Each row of a before or after table is a point. The points were changed in one or more steps. Then noise was added and the rows were shuffled. The steps act on columns, c1 being the first. Write out the steps. A step turns or swaps two columns, mirrors them in a line or flattens them onto one, adds a multiple of one to another, or multiplies or shifts one. Angles are multiples of 10 degrees, from the lower column toward the higher: turns from -170 to 170, lines from 10 to 170 but not 90. Use the fewest steps. Two steps may share a column if one is a turn and the other turns, adds or multiplies; they go together, in the order done. Otherwise the lowest column goes first.

Before:
-70 -49

-72 46

2 -14

43 -26

-53 70

-116 -16

12 -10

-65 12

-52 9

-46 -40

-67 22

-74 -23

10 11

-90 70
After (14 x 2):
64 -58

48 -16

-15 -11

75 -85

-9 12

80 12

57 -34

62 -22

-39 31

116 -3

50 32

1 16

44 -79

77 38
Steps: turn c1 and c2 by 170 degrees

Before:
45 35 55 2

27 -1 12 54

-50 44 -4 29

28 22 -51 72

-4 7 58 69

11 -38 -58 -72

-19 36 -11 28

19 41 6 -89
After (8 x 4):
2 3 32 -84

-16 -21 -33 89

24 45 -30 -48

4 9 38 -35

7 19 28 -7

23 40 -78 41

15 26 87 9

8 11 27 -10
Steps: flatten c1 and c2 onto the line at 60 degrees; turn c3 and c4 by -120 degrees

Before (14 x 6):
-34 30 66 25 34 52

-35 29 -2 43 -33 26

-33 -17 -21 70 -20 -23

-34 -52 -38 -29 -14 -12

30 33 -13 50 22 -16

53 69 45 -54 70 52

-40 -44 43 72 -12 63

61 -58 36 -49 -7 74

-35 12 42 -26 -16 -54

-50 57 5 12 -49 -62

46 52 2 19 -36 16

-57 14 -32 -40 58 8

-48 74 -37 69 39 24

-52 -5 -33 29 43 -8
After:
-34 -37 -41 -27 -8 39

-37 57 66 29 15 0

-51 -26 7 14 -23 -85

-33 38 -1 39 -15 -14

-37 -40 41 -27 -6 -33

-55 15 -33 -45 22 -9

48 36 0 23 -11 -34

30 3 -13 48 8 -39

-32 -26 -17 73 -12 2

-51 57 -35 71 16 -57

-37 37 43 71 -3 70

60 38 34 -50 0 87

-57 -12 -34 30 17 -5

55 76 46 -58 29 -36
Steps: turn c2 and c6 by -60 degrees; multiply c5 by 0.4

Before:
-34 34 47 -43 34 82 15 22 22

15 -126 -105 -49 24 1 -28 52 55

-31 36 25 31 -43 6 25 10 -46

-44 -34 -4 9 -56 -117 92 65 -41

-20 -48 36 6 26 3 11 24 23

-32 -16 -29 21 32 -13 75 37 -32

-36 50 10 8 44 -12 7 69 42

26 -11 -1 -7 -19 -27 69 70 23

28 -46 -25 -29 -6 -112 -3 -50 -40

-39 66 31 38 -13 1 67 17 54

26 -13 40 24 -9 -14 2 -15 -71
After:
-39 47 24 -10 -30 19 16 9 -51

22 -23 37 38 -20 10 7 24 25

-11 10 38 23 27 -14 5 -18 -73

22 -121 -103 66 21 -11 -30 51 55

-12 71 35 -27 -40 34 54 20 54

28 7 -32 23 -35 28 70 38 -31

33 -12 50 -54 -34 78 -25 21 24

-6 -53 -23 15 29 -98 53 -51 -42

-56 -14 -8 32 -46 -57 134 66 -39

-21 -13 0 5 24 10 76 70 23

45 35 13 -30 -32 -9 15 71 38
Steps: swap c1 and c5; turn c2 and c4 by -50 degrees; turn c6 and c7 by -30 degrees

Before, 10 rows:
41 -20 41 4 11 24 22 -27 -38 11 -45 77

-89 3 -37 10 -5 54 -30 -20 4 -38 -2 -30

-35 34 -24 -6 2 18 -34 -78 -69 -55 25 23

53 43 51 48 -36 41 -9 -37 16 -1 -43 39

-23 16 32 13 -32 26 -83 -12 -33 -32 -134 45

-10 100 -124 -12 3 -26 148 -51 -24 38 -27 17

15 -22 -31 11 -42 -12 -19 -70 -56 -11 -38 4

-105 -23 32 37 -55 -50 -39 -31 -42 -39 -20 52

54 2 78 -39 3 13 -46 -70 20 -12 -48 31

-45 43 -58 51 49 -54 61 -32 -46 -11 -17 -8
After:
-91 23 -34 5 -38 49 -24 -5 24 -11 4 -12

-46 23 -62 20 -21 -66 59 -24 -24 46 19 -42

3 -23 -37 -17 -4 -7 -16 -72 -36 -43 -9 -39

-21 87 -123 -15 40 -60 147 -49 -29 7 -21 -11

46 55 55 4 0 24 -10 -44 -19 -32 5 34

-29 23 33 -55 -30 21 -85 -9 -52 -38 -46 4

-49 38 -25 9 -52 7 -33 -67 -61 -10 9 -38

37 -8 43 -19 9 26 23 -32 -86 11 -13 22

42 8 80 -47 -14 11 -50 -77 -14 2 -39 32

-114 -42 33 12 -30 -41 -39 -15 -65 -58 13 1
Steps: turn c1 and c8 by -10 degrees; turn c2 and c6 by -20 degrees; flatten c4 and c11 onto the line at 40 degrees; mirror c5 and c10 in the line at 50 degrees; turn c9 and c12 by 50 degrees

Before:
29 28 -86 -31 -93 43 -40 5 -38 -89 -20 -66 -20 -64 39 -75 13 -3

-74 -16 0 -7 2 -11 -59 -60 -3 -3 -62 -13 -22 18 -38 -27 20 -34

36 5 -74 30 10 -28 -20 39 34 43 7 21 52 -31 -32 -1 -12 -68

-67 -6 -3 40 15 47 100 -5 52 54 -79 -9 33 -38 32 39 27 8

-4 -70 16 -26 -46 79 -12 5 -21 -3 -31 -21 -55 -20 -82 -33 0 17

23 56 46 17 -116 21 -44 13 -16 -13 14 -54 9 -55 -10 0 16 10

-2 -12 -33 72 -8 -28 45 46 -52 -29 -53 14 92 35 27 19 -15 -49

5 -42 -32 -71 48 11 -23 85 37 35 81 -20 -15 5 5 -73 -14 53

-3 26 7 78 -18 -23 -30 -1 -34 -32 -39 8 -12 -43 81 28 15 -105

10 63 17 -26 -44 11 18 -42 20 53 -61 -12 -29 -31 -8 -77 3 55
After (10 x 18):
-71 -17 1 -6 5 21 -68 -59 1 -6 56 0 -29 22 -36 -23 20 -5

8 65 14 -23 -42 6 45 -44 47 52 64 15 -19 -31 -4 -74 1 45

28 56 44 16 -115 31 -37 19 66 -7 -20 53 0 -59 -8 -5 16 29

-2 24 10 79 -20 9 -75 0 -25 -27 35 -24 -12 -43 79 31 13 -74

7 -35 -32 -71 49 10 2 83 7 36 -53 20 58 5 2 -71 -12 55

-7 -61 19 -29 -41 -33 -2 8 11 -9 59 76 19 -17 -82 -30 0 19

28 29 -84 -28 -95 28 -35 6 26 -85 26 78 -2 -66 47 -73 9 17

38 3 -74 30 8 -4 -47 33 21 45 -40 -31 -39 -32 -31 -3 -10 -45

-71 -10 -8 41 13 -21 93 -8 46 51 43 43 -76 -40 33 40 27 -37

-3 -9 -33 75 -10 2 16 47 -39 -32 -17 -33 -103 36 29 19 -14 -70
Steps: add -0.7 times c5 to c9; turn c6 and c12 by 130 degrees; turn c7 and c18 by -30 degrees; turn c11 and c13 by 140 degrees
